Rows are points. The window is the flat piece filled in between its corners: a triangle in 3 columns, a solid with four corners in 4, and so on. A path goes straight from each point to the next, and from the last back to the first. After which points does the path pass through the window?
In the rows, zero is written as 100.

Window, 4 rows:
146; 76; 108; 123
77; 75; 111; 77
84; 195; 117; 131
64; 115; 100; 122
Path:
(1): 107; 106; 154; 154
(2): 109; 122; 54; 109
(3): 79; 97; 86; 106
(4): 60; 83; 135; 112
(5): 58; 46; 122; 105
(6): 84; 76; 87; 88
(7): 139; 74; 90; 96
(8): 117; 75; 120; 131
(9): 97; 61; 132; 107
(10): 111; 76; 84; 97
(11): 90; 94; 62; 93
(12): 86; 67; 120; 124
Through the window after points: none

Window:
148; 121; 81; 75; 59; 123
102; 113; 141; 89; 76; 79
5; 113; 137; 87; 145; 80
129; 80; 99; 85; 105; 114
51; 52; 54; 82; 80; 102
105; 94; 102; 113; 80; 130
Path:
(1): 93; 92; 115; 56; 101; 148
(2): 90; 108; 87; 97; 93; 100
(3): 103; 93; 85; 148; 87; 85
(4): 96; 91; 114; 65; 77; 161
(5): 119; 104; 163; 42; 82; 115
(6): 90; 107; 108; 119; 81; 73
(7): 127; 96; 97; 115; 126; 57
(8): 85; 98; 130; 70; 78; 122
(9): 69; 95; 125; 74; 97; 119
(10): 102; 128; 96; 99; 100; 73
(11): 36; 92; 82; 128; 140; 61
(12): 27; 105; 141; 59; 111; 109
Through the window after points: 3, 5, 7, 9, 11

Window:
41; 77; 122; 90; 123; 143; 58; 111
136; 120; 133; 105; 184; 100; 116; 113
93; 150; 58; 168; 70; 129; 47; 127
156; 144; 150; 195; 140; 38; 126; 161
49; 87; 146; 46; 135; 137; 147; 68
93; 155; 76; 140; 73; 64; 26; 114
86; 120; 79; 89; 63; 123; 51; 150
123; 115; 56; 171; 104; 50; 83; 140
Path:
(1): 58; 157; 126; 82; 141; 102; 103; 163
(2): 132; 103; 110; 134; 104; 106; 76; 107
(3): 143; 114; 90; 149; 64; 84; 64; 104
(4): 83; 170; 66; 149; 122; 39; 74; 145
(5): 49; 161; 82; 117; 91; 88; 78; 149
(6): 104; 107; 89; 125; 71; 114; 54; 110
(7): 99; 70; 134; 108; 97; 119; 42; 98
(8): 35; 109; 98; 104; 128; 137; 76; 126
(9): 78; 131; 76; 125; 128; 92; 80; 155
(10): 109; 94; 112; 122; 94; 96; 91; 100
(11): 139; 113; 113; 131; 60; 135; 33; 83
(12): 71; 159; 58; 164; 100; 88; 69; 149
(13): 13; 122; 107; 75; 140; 123; 58; 136
(14): 97; 73; 116; 114; 93; 132; 73; 103
(15): 135; 93; 131; 123; 91; 104; 72; 71
(16): 63; 155; 105; 123; 182; 86; 134; 158
Through the window after points: 7, 9, 11, 13

Window (9 x 9):
83; 30; 90; 112; 78; 80; 147; 115; 83
134; 37; 152; 30; 119; 102; 93; 89; 111
81; 99; 54; 106; 102; 174; 97; 124; 104
59; 98; 93; 119; 39; 131; 123; 128; 92
91; 147; 110; 62; 195; 74; 80; 140; 87
108; 151; 64; 97; 128; 60; 69; 78; 40
95; 126; 139; 63; 161; 151; 137; 64; 106
101; 50; 99; 164; 79; 50; 67; 121; 65
128; 143; 91; 82; 127; 191; 127; 148; 95
Path:
(1): 69; 71; 123; 113; 98; 112; 72; 125; 37
(2): 64; 51; 116; 101; 97; 97; 61; 114; 18
(3): 135; 82; 97; 131; 105; 65; 109; 118; 129
(4): 107; 118; 96; 71; 121; 130; 135; 106; 126
(5): 49; 98; 123; 76; 116; 154; 116; 93; 51
(6): 73; 73; 88; 93; 96; 135; 104; 129; 52
(7): 106; 87; 80; 113; 112; 112; 133; 94; 144
(8): 122; 80; 75; 143; 100; 72; 101; 102; 117
Through the window after points: 2, 6, 8

Window, 11 rows:
124; 135; 155; 65; 68; 100; 129; 87; 42; 110; 90
44; 98; 70; 83; 168; 137; 63; 87; 113; 95; 102
79; 103; 124; 136; 87; 141; 53; 153; 107; 67; 90
119; 109; 144; 93; 128; 93; 155; 104; 71; 150; 103
90; 80; 87; 143; 62; 123; 57; 108; 105; 106; 62
59; 98; 54; 102; 117; 75; 51; 132; 120; 92; 106
139; 158; 126; 112; 116; 89; 134; 81; 78; 102; 80
31; 132; 86; 122; 145; 87; 47; 97; 92; 140; 104
43; 84; 111; 120; 136; 73; 64; 82; 113; 84; 93
158; 114; 141; 95; 135; 106; 133; 83; 5; 103; 118
150; 94; 145; 106; 73; 128; 32; 122; 112; 96; 85
Path:
(1): 66; 126; 114; 106; 90; 98; 76; 70; 113; 115; 150
(2): 92; 95; 113; 116; 117; 102; 79; 123; 72; 94; 45
(3): 109; 131; 114; 100; 128; 92; 92; 98; 80; 96; 67
(4): 111; 122; 108; 120; 99; 95; 116; 94; 91; 108; 121
(5): 74; 96; 109; 120; 93; 106; 85; 63; 102; 119; 154
(6): 84; 105; 105; 101; 134; 84; 78; 114; 84; 95; 37
(7): 93; 107; 115; 100; 122; 106; 80; 130; 64; 119; 68
(8): 102; 122; 102; 105; 92; 108; 96; 82; 100; 88; 124
(9): 89; 106; 108; 121; 73; 124; 85; 85; 108; 108; 154
(10): 86; 113; 107; 107; 145; 107; 70; 127; 76; 90; 52
(11): 80; 99; 87; 94; 163; 117; 62; 112; 80; 101; 54
(12): 67; 102; 96; 104; 103; 123; 82; 86; 119; 101; 133
Through the window after points: 1, 3, 9, 11

Window:
90; 30; 105; 85; 43; 128; 54; 112; 122; 167; 97; 165
100; 85; 101; 147; 59; 137; 116; 76; 173; 132; 126; 125
92; 106; 138; 102; 125; 19; 68; 106; 56; 88; 135; 44
71; 91; 98; 69; 125; 74; 143; 50; 93; 49; 43; 63
103; 118; 51; 130; 132; 121; 54; 102; 144; 179; 121; 69
166; 108; 70; 45; 74; 99; 109; 149; 91; 121; 97; 150
61; 41; 121; 127; 141; 107; 85; 60; 61; 118; 150; 89
127; 159; 112; 63; 124; 34; 92; 109; 90; 95; 50; 157
73; 55; 147; 97; 87; 151; 108; 125; 44; 122; 91; 92
68; 28; 141; 121; 167; 96; 111; 96; 105; 48; 51; 76
49; 99; 61; 98; 94; 130; 140; 140; 122; 150; 151; 90
96; 93; 43; 151; 90; 140; 85; 129; 133; 35; 22; 147
Path:
(1): 93; 78; 53; 149; 75; 74; 145; 89; 72; 134; 64; 108
(2): 96; 101; 111; 88; 101; 117; 83; 114; 136; 100; 95; 115
(3): 89; 102; 137; 31; 137; 144; 96; 63; 115; 82; 153; 85
(4): 81; 23; 58; 190; 57; 101; 105; 134; 100; 149; 73; 110
(5): 106; 58; 86; 108; 99; 109; 125; 95; 96; 113; 54; 122
(6): 67; 84; 101; 101; 112; 139; 91; 110; 134; 83; 91; 115
(7): 82; 64; 129; 77; 118; 128; 90; 90; 102; 69; 82; 88
(8): 73; 62; 85; 158; 122; 93; 119; 122; 81; 129; 101; 111
(9): 104; 86; 106; 104; 98; 68; 127; 87; 81; 117; 87; 102
(10): 73; 105; 122; 64; 134; 129; 57; 103; 131; 111; 125; 106
(11): 82; 92; 104; 77; 132; 119; 79; 91; 93; 75; 109; 108
(12): 128; 72; 94; 118; 101; 43; 121; 160; 87; 125; 5; 107
Through the window after points: 7

Window (14 x 14):
126; 117; 155; 78; 141; 66; 95; 79; 121; 130; 89; 128; 101; 50
88; 121; 111; 82; 84; 107; 136; 78; 109; 79; 90; 115; 107; 124
118; 116; 171; 114; 89; 102; 56; 89; 157; 65; 89; 123; 147; 143
91; 113; 122; 41; 92; 71; 112; 118; 103; 35; 94; 131; 117; 111
91; 131; 79; 136; 151; 45; 50; 104; 99; 108; 106; 124; 51; 122
120; 90; 138; 90; 172; 95; 119; 84; 106; 86; 98; 48; 83; 91
110; 68; 102; 72; 64; 132; 81; 156; 63; 153; 75; 92; 113; 72
189; 109; 85; 104; 124; 95; 34; 126; 78; 125; 60; 108; 5; 93
116; 97; 132; 114; 153; 40; 126; 99; 101; 100; 57; 128; 101; 91
126; 156; 126; 122; 83; 125; 92; 139; 151; 88; 106; 100; 148; 98
96; 83; 95; 178; 78; 39; 93; 60; 98; 37; 161; 93; 93; 63
80; 90; 86; 124; 51; 101; 111; 149; 103; 77; 171; 166; 112; 146
125; 163; 170; 51; 132; 122; 162; 82; 51; 58; 106; 64; 163; 107
92; 100; 184; 77; 81; 84; 113; 114; 92; 80; 69; 100; 75; 77
Path:
(1): 118; 139; 128; 103; 137; 139; 105; 114; 90; 78; 101; 141; 110; 95
(2): 92; 114; 139; 87; 128; 129; 110; 86; 95; 39; 100; 150; 93; 74
(3): 126; 103; 131; 87; 104; 52; 115; 102; 82; 125; 98; 60; 110; 120
(4): 138; 109; 77; 78; 53; 58; 100; 99; 111; 110; 122; 91; 94; 136
(5): 107; 110; 135; 102; 116; 107; 90; 113; 95; 82; 94; 112; 94; 81
(6): 101; 94; 151; 104; 122; 121; 72; 103; 111; 34; 92; 156; 150; 86
(7): 101; 119; 148; 85; 105; 74; 125; 95; 110; 96; 99; 89; 113; 104
(8): 109; 84; 170; 49; 67; 35; 103; 100; 129; 115; 63; 56; 112; 118
Through the window after points: none

Window:
137; 162; 95; 95; 105; 120; 99; 126; 75; 40; 100; 103; 142; 46
95; 75; 72; 78; 102; 122; 67; 79; 77; 55; 93; 63; 149; 134
109; 153; 127; 104; 99; 151; 76; 88; 168; 145; 190; 101; 109; 116
77; 48; 106; 35; 100; 54; 131; 62; 110; 100; 28; 148; 93; 80
65; 179; 133; 126; 110; 178; 138; 60; 137; 72; 160; 99; 109; 155
134; 96; 97; 51; 137; 128; 127; 111; 131; 122; 17; 88; 95; 104
98; 129; 107; 175; 149; 114; 77; 118; 74; 85; 90; 104; 159; 95
178; 175; 145; 155; 106; 139; 147; 53; 97; 119; 184; 82; 133; 122
78; 113; 5; 12; 158; 114; 77; 44; 88; 147; 32; 135; 108; 102
98; 194; 142; 126; 73; 143; 53; 57; 90; 110; 117; 77; 93; 147
115; 103; 56; 50; 111; 41; 107; 99; 139; 74; 32; 143; 120; 151
33; 99; 64; 22; 108; 29; 126; 123; 82; 100; 26; 73; 162; 115
113; 84; 28; 59; 56; 138; 138; 88; 124; 166; 25; 159; 104; 103
116; 128; 81; 134; 118; 103; 112; 128; 61; 78; 131; 79; 62; 108
Path:
(1): 116; 134; 120; 104; 91; 128; 91; 109; 79; 125; 110; 124; 124; 129
(2): 93; 98; 114; 37; 124; 129; 102; 122; 71; 88; 68; 156; 130; 143
(3): 85; 141; 41; 110; 81; 75; 81; 79; 140; 92; 78; 50; 106; 71
(4): 95; 142; 75; 132; 128; 107; 96; 50; 149; 78; 76; 78; 109; 70
(5): 123; 125; 98; 73; 116; 123; 115; 105; 70; 112; 98; 116; 125; 121
(6): 97; 119; 86; 96; 100; 123; 97; 110; 77; 119; 85; 127; 122; 121
(7): 108; 136; 76; 118; 121; 109; 120; 50; 154; 85; 62; 70; 116; 86
(8): 93; 142; 71; 109; 111; 118; 100; 64; 123; 87; 79; 70; 81; 104
Through the window after points: 4, 6, 8

Window, 14 rows:
62; 71; 123; 65; 56; 71; 125; 131; 146; 131; 131; 60; 47; 131
139; 35; 34; 104; 87; 100; 146; 93; 106; 66; 111; 98; 104; 116
154; 16; 115; 88; 49; 70; 53; 50; 133; 147; 40; 78; 98; 39
98; 97; 162; 115; 96; 139; 136; 172; 126; 69; 43; 111; 72; 85
17; 117; 129; 34; 113; 114; 117; 121; 67; 108; 65; 120; 52; 144
146; 31; 110; 48; 115; 82; 52; 85; 121; 136; 116; 116; 114; 77
111; 97; 125; 55; 80; 58; 98; 22; 89; 106; 104; 161; 67; 106
88; 78; 96; 81; 53; 172; 114; 101; 108; 101; 139; 131; 109; 64
100; 116; 49; 113; 139; 157; 114; 128; 136; 60; 61; 93; 74; 53
67; 79; 160; 111; 40; 79; 27; 143; 93; 112; 94; 59; 84; 93
169; 120; 65; 99; 108; 110; 185; 124; 85; 95; 96; 97; 80; 42
130; 124; 170; 52; 122; 112; 139; 99; 80; 70; 84; 67; 70; 100
98; 73; 146; 84; 63; 57; 160; 86; 141; 117; 91; 93; 141; 86
146; 103; 143; 92; 120; 137; 91; 124; 110; 131; 92; 83; 111; 155
Path:
(1): 110; 99; 83; 62; 58; 132; 117; 123; 131; 89; 116; 125; 131; 90
(2): 123; 137; 121; 35; 40; 80; 111; 131; 154; 75; 44; 74; 80; 75
(3): 102; 45; 116; 97; 99; 94; 103; 74; 97; 120; 104; 108; 91; 83
(4): 101; 65; 121; 105; 97; 79; 121; 89; 105; 105; 95; 94; 95; 88
(5): 123; 75; 70; 18; 19; 124; 63; 134; 164; 136; 101; 134; 100; 119
(6): 155; 120; 72; 45; 65; 75; 92; 90; 130; 67; 83; 89; 85; 122
(7): 99; 65; 133; 100; 107; 125; 106; 113; 92; 119; 95; 104; 78; 72
(8): 73; 46; 111; 108; 125; 117; 125; 77; 115; 137; 133; 105; 89; 60
(9): 145; 111; 113; 48; 69; 91; 96; 114; 100; 91; 81; 85; 90; 119
(10): 112; 93; 117; 69; 60; 106; 101; 108; 118; 86; 59; 97; 73; 91
(11): 92; 66; 116; 88; 106; 93; 98; 85; 116; 118; 106; 102; 86; 95
(12): 89; 52; 147; 128; 120; 116; 108; 34; 84; 127; 102; 114; 74; 64
(13): 92; 107; 110; 47; 46; 98; 102; 145; 118; 93; 96; 99; 102; 113
(14): 103; 128; 100; 5; 82; 115; 121; 128; 132; 74; 69; 77; 112; 104
(15): 87; 24; 151; 167; 72; 56; 136; 86; 126; 155; 132; 100; 73; 92
(16): 103; 45; 115; 114; 96; 128; 120; 78; 84; 108; 108; 91; 65; 86
Through the window after points: 12, 14, 16

Window:
150; 89; 77; 65; 152; 94; 168; 135; 114; 37; 108; 154; 121; 94
106; 97; 83; 195; 93; 86; 102; 93; 119; 87; 141; 103; 97; 142
159; 70; 97; 122; 98; 67; 83; 83; 86; 110; 110; 92; 79; 146
106; 131; 89; 125; 143; 80; 67; 116; 129; 136; 94; 101; 133; 134
82; 187; 101; 53; 112; 113; 121; 100; 105; 57; 66; 102; 125; 118
77; 182; 122; 54; 145; 167; 88; 151; 76; 83; 96; 99; 103; 81
99; 77; 84; 141; 137; 129; 101; 38; 106; 118; 123; 62; 131; 143
122; 112; 104; 149; 122; 93; 110; 26; 137; 132; 140; 116; 87; 103
72; 75; 52; 191; 65; 64; 111; 81; 113; 192; 112; 67; 82; 112
117; 92; 100; 77; 90; 65; 128; 109; 100; 66; 160; 141; 158; 85
91; 78; 81; 126; 99; 91; 80; 87; 163; 155; 146; 67; 61; 182
77; 149; 166; 88; 128; 110; 129; 128; 127; 68; 80; 69; 133; 61
122; 79; 118; 82; 83; 130; 112; 105; 147; 54; 86; 167; 145; 78
75; 74; 80; 106; 115; 58; 90; 94; 120; 52; 108; 127; 104; 62
Path:
(1): 43; 70; 115; 113; 120; 119; 106; 95; 104; 70; 93; 136; 111; 112
(2): 78; 74; 105; 129; 125; 73; 136; 70; 113; 88; 116; 128; 92; 140
(3): 137; 151; 71; 155; 87; 130; 67; 125; 120; 95; 129; 65; 126; 107
(4): 126; 119; 74; 105; 118; 104; 88; 98; 120; 61; 112; 73; 143; 110
(5): 78; 87; 118; 91; 123; 96; 139; 117; 104; 107; 108; 138; 94; 107
(6): 100; 73; 113; 118; 128; 85; 84; 84; 110; 101; 113; 120; 95; 144
(7): 161; 123; 80; 104; 82; 80; 109; 98; 92; 99; 102; 75; 103; 110
(8): 105; 140; 91; 87; 95; 113; 85; 91; 140; 91; 118; 79; 115; 100
(9): 66; 105; 122; 123; 169; 110; 139; 143; 81; 93; 88; 151; 115; 100
(10): 57; 128; 124; 91; 140; 82; 116; 131; 123; 117; 81; 151; 51; 175
(11): 134; 111; 83; 127; 113; 107; 89; 85; 114; 96; 125; 86; 140; 85
(12): 135; 134; 94; 96; 107; 73; 106; 128; 133; 106; 115; 75; 125; 98
Through the window after points: 2, 6, 10

Window:
142; 66; 103; 125; 54; 81; 85; 62; 134; 57; 117; 104; 139; 32
115; 116; 101; 107; 96; 50; 98; 36; 87; 106; 99; 96; 112; 7
73; 85; 141; 74; 103; 113; 170; 138; 110; 160; 110; 102; 64; 114
113; 123; 126; 120; 74; 114; 116; 100; 133; 109; 104; 44; 93; 32
88; 151; 67; 93; 123; 160; 104; 70; 121; 35; 72; 131; 116; 107
79; 112; 125; 85; 116; 94; 132; 168; 69; 99; 98; 60; 123; 147
46; 109; 130; 72; 97; 195; 63; 83; 87; 70; 92; 120; 100; 128
93; 105; 75; 80; 83; 98; 104; 42; 147; 74; 149; 73; 132; 36
51; 118; 126; 148; 124; 140; 61; 72; 123; 61; 111; 120; 112; 124
113; 95; 102; 76; 84; 106; 112; 154; 106; 183; 126; 68; 65; 141
88; 93; 94; 108; 118; 158; 107; 19; 97; 48; 105; 87; 64; 89
89; 62; 63; 115; 88; 126; 119; 127; 105; 144; 111; 77; 151; 82
114; 111; 131; 107; 85; 132; 139; 126; 78; 151; 153; 93; 118; 116
62; 118; 104; 130; 102; 133; 69; 108; 84; 35; 132; 129; 82; 68
Path:
(1): 126; 96; 107; 59; 128; 131; 120; 125; 111; 96; 132; 75; 95; 63
(2): 78; 116; 102; 106; 85; 121; 115; 103; 110; 121; 95; 102; 90; 126
(3): 97; 106; 58; 116; 7; 118; 124; 60; 98; 75; 92; 31; 93; 84
(4): 97; 92; 121; 106; 171; 124; 81; 120; 120; 112; 132; 141; 155; 71
(5): 100; 111; 149; 122; 176; 108; 113; 104; 171; 69; 118; 77; 112; 61
(6): 76; 91; 91; 80; 42; 140; 132; 84; 56; 132; 106; 104; 63; 113
(7): 47; 124; 84; 101; 77; 93; 112; 75; 99; 75; 154; 80; 85; 112
(8): 143; 88; 127; 96; 140; 158; 93; 120; 116; 84; 56; 105; 149; 51
(9): 118; 103; 109; 90; 165; 128; 118; 76; 125; 88; 99; 109; 119; 71
(10): 52; 92; 88; 107; 12; 109; 92; 90; 102; 94; 125; 61; 81; 87
(11): 88; 111; 114; 107; 65; 113; 152; 105; 85; 132; 116; 102; 104; 111
(12): 114; 109; 117; 103; 111; 140; 102; 113; 97; 115; 141; 88; 122; 96
Through the window after points: 1, 5, 7, 11

Window:
99; 169; 126; 105; 113; 94; 115; 64; 97; 132; 145; 80; 97; 84
88; 147; 91; 125; 94; 93; 103; 94; 94; 124; 75; 124; 103; 73
127; 77; 98; 112; 41; 65; 102; 116; 148; 44; 83; 81; 93; 129
104; 142; 65; 131; 117; 107; 102; 84; 58; 102; 135; 83; 118; 91
89; 128; 92; 80; 89; 115; 89; 89; 56; 111; 129; 88; 70; 53
138; 25; 121; 99; 101; 77; 115; 142; 133; 103; 85; 80; 97; 129
156; 131; 95; 92; 102; 128; 71; 76; 79; 140; 124; 106; 87; 102
73; 102; 114; 114; 115; 132; 78; 45; 114; 127; 96; 79; 110; 109
148; 5; 112; 60; 74; 138; 160; 107; 145; 96; 100; 127; 113; 150
132; 77; 119; 54; 85; 82; 112; 128; 103; 59; 65; 90; 120; 145
119; 160; 109; 128; 123; 136; 105; 89; 79; 85; 97; 80; 72; 64
94; 108; 100; 98; 76; 111; 97; 160; 141; 84; 97; 82; 102; 138
125; 115; 120; 107; 77; 97; 79; 129; 117; 71; 108; 82; 143; 68
106; 124; 121; 133; 43; 108; 112; 120; 74; 103; 79; 62; 110; 104
Path:
(1): 119; 97; 132; 132; 102; 129; 91; 95; 92; 94; 135; 119; 98; 135
(2): 113; 113; 84; 80; 86; 80; 108; 103; 125; 91; 86; 71; 109; 77
(3): 135; 117; 95; 90; 90; 136; 120; 98; 120; 135; 90; 78; 110; 86
(4): 95; 126; 114; 104; 94; 77; 61; 86; 56; 57; 129; 109; 90; 123
(5): 101; 125; 117; 107; 97; 93; 81; 85; 95; 92; 118; 91; 90; 110
(6): 147; 113; 89; 98; 77; 113; 139; 99; 127; 129; 102; 77; 113; 86
(7): 130; 95; 96; 95; 84; 110; 118; 101; 120; 108; 93; 87; 113; 110
(8): 88; 93; 112; 103; 86; 98; 78; 120; 71; 55; 97; 106; 92; 114
(9): 103; 119; 127; 121; 89; 115; 98; 98; 84; 85; 109; 93; 88; 110
(10): 120; 116; 67; 79; 93; 73; 113; 107; 133; 128; 96; 81; 116; 72
(11): 129; 143; 71; 54; 84; 112; 82; 111; 103; 130; 95; 50; 107; 64
(12): 105; 86; 121; 133; 101; 99; 108; 101; 115; 66; 118; 117; 107; 126
(13): 97; 90; 120; 131; 95; 102; 69; 99; 73; 82; 118; 116; 110; 135
(14): 114; 134; 82; 94; 99; 108; 120; 93; 103; 113; 94; 75; 109; 78
(15): 127; 124; 77; 100; 99; 100; 115; 84; 85; 110; 93; 79; 126; 91
(16): 56; 131; 122; 147; 99; 111; 70; 123; 91; 93; 133; 132; 65; 99
Through the window after points: 5, 9, 13, 15

Window (14 x 14):
139; 104; 31; 110; 149; 121; 100; 75; 87; 125; 50; 72; 143; 150
144; 95; 52; 134; 171; 85; 36; 99; 94; 159; 61; 75; 94; 118
179; 87; 73; 99; 106; 88; 124; 111; 91; 111; 99; 73; 86; 100
102; 127; 164; 70; 72; 135; 48; 91; 114; 140; 87; 139; 60; 128
71; 100; 144; 79; 85; 124; 47; 175; 108; 133; 55; 117; 89; 132
84; 97; 122; 80; 81; 107; 26; 105; 116; 64; 87; 113; 91; 107
120; 94; 46; 113; 131; 73; 140; 97; 104; 112; 112; 145; 77; 113
134; 38; 52; 75; 195; 107; 94; 79; 58; 155; 80; 74; 124; 113
95; 86; 153; 85; 54; 107; 61; 113; 172; 130; 72; 141; 114; 90
114; 130; 80; 124; 116; 114; 138; 98; 90; 108; 114; 110; 108; 40
92; 115; 104; 110; 130; 62; 142; 78; 117; 110; 109; 58; 105; 103
141; 118; 12; 58; 146; 67; 94; 96; 78; 156; 100; 79; 122; 103
90; 105; 105; 64; 97; 128; 68; 110; 149; 115; 38; 103; 46; 92
62; 85; 139; 94; 29; 98; 52; 97; 95; 131; 39; 119; 73; 100
Path:
(1): 105; 129; 85; 91; 128; 72; 94; 96; 108; 131; 64; 120; 106; 106
(2): 104; 53; 105; 92; 83; 180; 61; 101; 112; 121; 107; 71; 73; 90
(3): 88; 104; 65; 79; 72; 134; 111; 100; 96; 151; 141; 79; 124; 98
(4): 128; 104; 129; 131; 170; 48; 86; 90; 108; 78; 23; 115; 69; 83
(5): 119; 102; 95; 76; 145; 93; 101; 81; 84; 120; 61; 120; 82; 112
(6): 117; 90; 88; 120; 61; 123; 46; 125; 120; 131; 124; 64; 134; 118
(7): 141; 55; 41; 131; 155; 117; 59; 113; 110; 170; 138; 76; 66; 128
(8): 100; 140; 109; 93; 115; 68; 97; 91; 94; 100; 25; 109; 120; 93
(9): 142; 127; 125; 94; 133; 59; 78; 96; 103; 126; 50; 132; 115; 123
(10): 91; 72; 58; 86; 97; 138; 82; 104; 107; 126; 98; 84; 75; 121
(11): 86; 78; 45; 95; 92; 134; 96; 111; 86; 144; 93; 84; 102; 79
(12): 122; 135; 193; 67; 131; 75; 27; 144; 138; 100; 23; 133; 82; 180
(13): 154; 97; 120; 71; 117; 61; 97; 97; 97; 129; 38; 125; 97; 107
(14): 71; 112; 76; 115; 120; 107; 104; 105; 113; 119; 122; 62; 100; 106
(15): 90; 94; 47; 113; 110; 113; 94; 103; 124; 154; 100; 96; 76; 84
(16): 119; 116; 121; 86; 103; 84; 87; 101; 103; 96; 75; 111; 101; 117
Through the window after points: 3, 7, 11, 13

Window (14 x 14):
86; 101; 55; 120; 74; 92; 62; 103; 78; 123; 108; 119; 104; 61
145; 103; 129; 46; 86; 79; 91; 104; 81; 113; 114; 85; 96; 96
102; 122; 92; 129; 123; 107; 98; 66; 123; 76; 53; 88; 80; 165
109; 98; 126; 28; 116; 79; 120; 72; 87; 89; 152; 93; 127; 82
101; 105; 89; 111; 113; 94; 89; 115; 93; 127; 95; 99; 73; 5
137; 88; 120; 86; 136; 104; 119; 103; 91; 125; 112; 111; 130; 109
86; 80; 80; 108; 91; 83; 97; 154; 105; 96; 96; 129; 81; 36
87; 67; 105; 144; 86; 93; 106; 114; 59; 107; 80; 103; 79; 45
114; 152; 123; 136; 118; 59; 96; 78; 88; 88; 84; 123; 77; 137
149; 155; 101; 139; 100; 97; 115; 70; 116; 45; 86; 91; 107; 136
100; 138; 130; 110; 94; 92; 102; 74; 140; 93; 71; 86; 146; 139
127; 82; 113; 82; 126; 53; 104; 111; 101; 105; 137; 59; 119; 85
111; 148; 110; 75; 83; 85; 132; 100; 92; 118; 154; 79; 87; 112
80; 112; 104; 116; 109; 117; 65; 138; 83; 85; 109; 92; 104; 59
Path:
(1): 106; 147; 88; 78; 95; 115; 118; 110; 80; 93; 66; 46; 152; 104
(2): 88; 104; 64; 77; 81; 74; 133; 120; 63; 126; 62; 81; 112; 104
(3): 118; 105; 117; 128; 110; 97; 92; 102; 102; 98; 103; 105; 90; 86
(4): 114; 102; 100; 129; 31; 84; 87; 95; 132; 72; 159; 115; 86; 81
(5): 99; 121; 111; 80; 154; 81; 104; 101; 63; 120; 53; 80; 105; 94
(6): 102; 119; 94; 89; 101; 82; 99; 111; 69; 82; 88; 84; 112; 91
(7): 113; 100; 114; 126; 117; 98; 90; 96; 115; 106; 97; 113; 95; 85
(8): 123; 107; 120; 103; 92; 105; 90; 83; 116; 93; 104; 121; 84; 106
(9): 109; 142; 72; 111; 127; 64; 123; 117; 70; 91; 93; 48; 121; 47
(10): 98; 112; 97; 127; 114; 79; 96; 112; 57; 92; 70; 92; 107; 106
(11): 100; 107; 123; 107; 87; 111; 82; 103; 129; 102; 142; 119; 73; 42
(12): 123; 103; 123; 91; 90; 104; 86; 96; 107; 74; 126; 102; 97; 100
(13): 130; 121; 106; 78; 103; 70; 113; 97; 79; 119; 92; 83; 101; 90
(14): 93; 179; 68; 121; 120; 81; 91; 108; 74; 98; 74; 73; 115; 119
(15): 112; 90; 111; 101; 96; 97; 91; 98; 111; 93; 112; 111; 94; 83
(16): 113; 96; 116; 112; 100; 74; 89; 100; 106; 96; 135; 130; 85; 70
Through the window after points: 8, 10, 12
